Every row gives one point. The window is the flat piece filled in between its corners: a triangle in 3 columns, a solid with four corners in 4, and so on. A path goes straight from each point to the next, and from the last back to the first. List the points from which the path goes on through the window.
In the rows, zero is written as 128.

Window, 4 rows:
|  73 | 150 | 166 |  91 |
| 124 | 117 | 143 |  86 |
| 223 | 120 | 133 | 182 |
| 129 | 192 |  84 | 106 |
Path:
(1): |  80 |  98 | 141 | 165 |
(2): |  92 | 114 | 137 |  92 |
(3): | 166 | 139 | 135 |  98 |
(4): | 175 | 181 | 150 |  91 |
(5): | 148 | 138 |  91 | 151 |
(6): | 124 | 104 | 134 | 127 |
(7): | 161 | 161 | 155 |  44 |
(8): | 126 | 190 | 132 |  17 |
(9): |  98 | 108 | 133 | 111 |
(10): | 120 | 116 | 104 | 108 |
(11): | 171 | 134 | 140 |  94 |
(12): | 211 | 138 | 119 |  98 |
Through the window after points: 2, 4, 6

Window (8 x 8):
| 114 | 109 | 109 |  57 | 149 | 153 | 123 | 185 |
| 188 | 167 | 120 | 110 | 131 | 118 | 103 | 156 |
| 128 | 197 | 147 | 103 | 194 |  81 | 139 |  74 |
| 166 |  90 |  98 | 178 | 118 | 146 | 158 |  90 |
| 129 | 179 |  70 | 201 |  78 | 150 | 132 | 126 |
| 154 | 104 |  37 | 137 |  82 | 201 | 174 |  90 |
| 127 | 137 | 139 |  78 | 100 | 110 | 105 | 124 |
| 165 | 137 | 194 |  65 |  99 | 143 | 142 | 195 |
Path:
(1): | 153 | 172 |  77 |  85 |  83 | 108 | 174 | 129 |
(2): | 142 |  84 | 104 | 126 | 116 | 184 | 119 | 142 |
(3): | 170 | 158 | 100 | 130 | 161 | 169 |  98 |  83 |
(4): | 125 | 112 |  92 | 130 |  39 | 142 | 170 | 191 |
(5): | 161 | 157 | 108 | 100 |  66 |  97 | 188 | 108 |
(6): | 138 | 144 | 120 | 103 | 130 | 166 | 122 | 140 |
(7): | 177 | 156 | 164 | 111 | 131 | 194 |  88 | 134 |
(8): | 144 | 125 | 124 |  91 | 101 |  73 | 182 | 176 |
Through the window after points: 7
